Rows are points. Each table stands for the endless flat space through its points: a line for two points, a plane for three, and so on. The two share one point or none. Which?

First (2 x 4):
[[-0.16  0.30  0.26  0.32]
 [-0.07  0.21  0.20  0.17]]
Second (2 x 4):
[[-0.08  0.36  0.17  0.27]
 [-0.07  0.40  0.15  0.26]]
They share: no point

First (3 x 6):
[[ 0.22  0.15 -0.51 -0.30  0.09 -0.25]
 [-0.08 -0.25 -0.11 -0.08 -0.05 -0.27]
 [ 0.12  0.01 -0.37 -0.20 -0.01 -0.33]]
Second (2 x 6):
[[ 0.14 -0.21 -0.23 -0.20  0.19 -0.19]
 [-0.16  0.04 -0.28 -0.15 -0.16 -0.19]]
They share: [ 0.02 -0.11 -0.25 -0.18  0.05 -0.19]

First (5 x 8):
[[ 0.47 -0.25  0.02 -0.16 -0.10 -0.04  0.12  0.09]
 [ 0.39  0.25  0.69  0.09 -0.18  0.02  0.03 -0.03]
 [ 0.64 -0.14  0.32 -0.07  0.28  0.06 -0.03 -0.32]
 [ 0.14  0.18  0.20  0.09 -0.20 -0.24 -0.21 -0.12]
 [ 0.56  0.00  0.34  0.00  0.13  0.01 -0.05 -0.20]]
Second (4 x 8):
[[ 0.48 -0.03  0.09 -0.13 -0.22 -0.41 -0.05 -0.07]
 [-0.01  0.17  0.34  0.01 -0.40 -0.20 -0.39 -0.10]
 [-0.15  0.16  0.40  0.15 -0.29  0.10 -0.11  0.12]
 [ 0.11 -0.23  0.54 -0.11  0.04 -0.08  0.03  0.34]]
They share: [ 0.20  0.07  0.21  0.01 -0.26 -0.17 -0.06  0.01]

First (6 x 8):
[[-0.06 -0.01  0.04  0.31 -0.50 -0.11 -0.27  0.23]
 [ 0.06 -0.20 -0.09  0.16 -0.35 -0.23 -0.16  0.24]
 [ 0.07  0.01  0.11 -0.18  0.08 -0.09 -0.16 -0.17]
 [-0.02 -0.09  0.00 -0.53  0.26 -0.19  0.03 -0.33]
 [-0.16  0.16  0.17 -0.28  0.01  0.01  0.00 -0.12]
 [ 0.26 -0.12  0.01  0.04 -0.01 -0.14 -0.13  0.10]]
Second (3 x 8):
[[ 0.21 -0.11 -0.13  0.02 -0.19 -0.16 -0.20  0.17]
 [ 0.21 -0.15 -0.17  0.13 -0.18 -0.21 -0.28  0.19]
 [ 0.26 -0.03 -0.12 -0.14 -0.23 -0.07 -0.11  0.18]]
They share: [ 0.11 -0.15 -0.03  0.01 -0.14 -0.19 -0.14  0.09]

First (4 x 9):
[[ 0.18 -0.01  0.14 -0.25  0.06  0.20 -0.33 -0.20  0.38]
 [ 0.33  0.03  0.10 -0.19  0.14  0.17 -0.30 -0.28  0.39]
 [ 0.31  0.07 -0.06 -0.03  0.00  0.11 -0.22 -0.40  0.55]
 [ 0.28  0.33  0.22 -0.27 -0.05  0.14 -0.22 -0.26 -0.09]]
Second (5 x 9):
[[ 0.19  0.18  0.15 -0.15  0.08  0.07 -0.36 -0.42  0.09]
 [ 0.24  0.29  0.09 -0.02  0.04  0.28 -0.41 -0.27  0.15]
 [ 0.18  0.26  0.01 -0.17 -0.04  0.26 -0.34 -0.18  0.07]
 [ 0.32  0.37  0.13 -0.07 -0.17  0.44 -0.27 -0.06  0.25]
 [ 0.40  0.39  0.14  0.09  0.00  0.30 -0.27 -0.26  0.24]]
They share: [ 0.24  0.23  0.14 -0.21 -0.06  0.14 -0.23 -0.28  0.12]

First (7 x 11):
[[ 0.19  0.14  0.26  0.34 -0.10 -0.31  0.38  0.33 -0.30  0.14  0.15]
 [-0.24  0.21  0.06  0.26 -0.03 -0.15  0.03  0.47 -0.42 -0.57  0.03]
 [-0.11  0.22 -0.02  0.07  0.15  0.38 -0.25  0.35 -0.28 -0.62 -0.15]
 [ 0.22  0.47  0.38  0.34 -0.09  0.11  0.19  0.14 -0.53 -0.06  0.09]
 [ 0.24  0.17  0.18  0.31 -0.03 -0.05  0.25  0.20 -0.28  0.10  0.19]
 [ 0.19  0.32  0.22  0.18  0.19  0.22  0.01  0.24 -0.42  0.03  0.09]
 [ 0.35  0.29  0.33  0.45 -0.27 -0.04  0.38  0.10 -0.29  0.07  0.11]]
Second (2 x 11):
[[ 0.20  0.10  0.26  0.08 -0.02  0.19  0.16  0.17 -0.33 -0.13 -0.13]
 [ 0.25  0.05  0.33  0.06 -0.05  0.23  0.23  0.15 -0.39 -0.06 -0.20]]
They share: no point
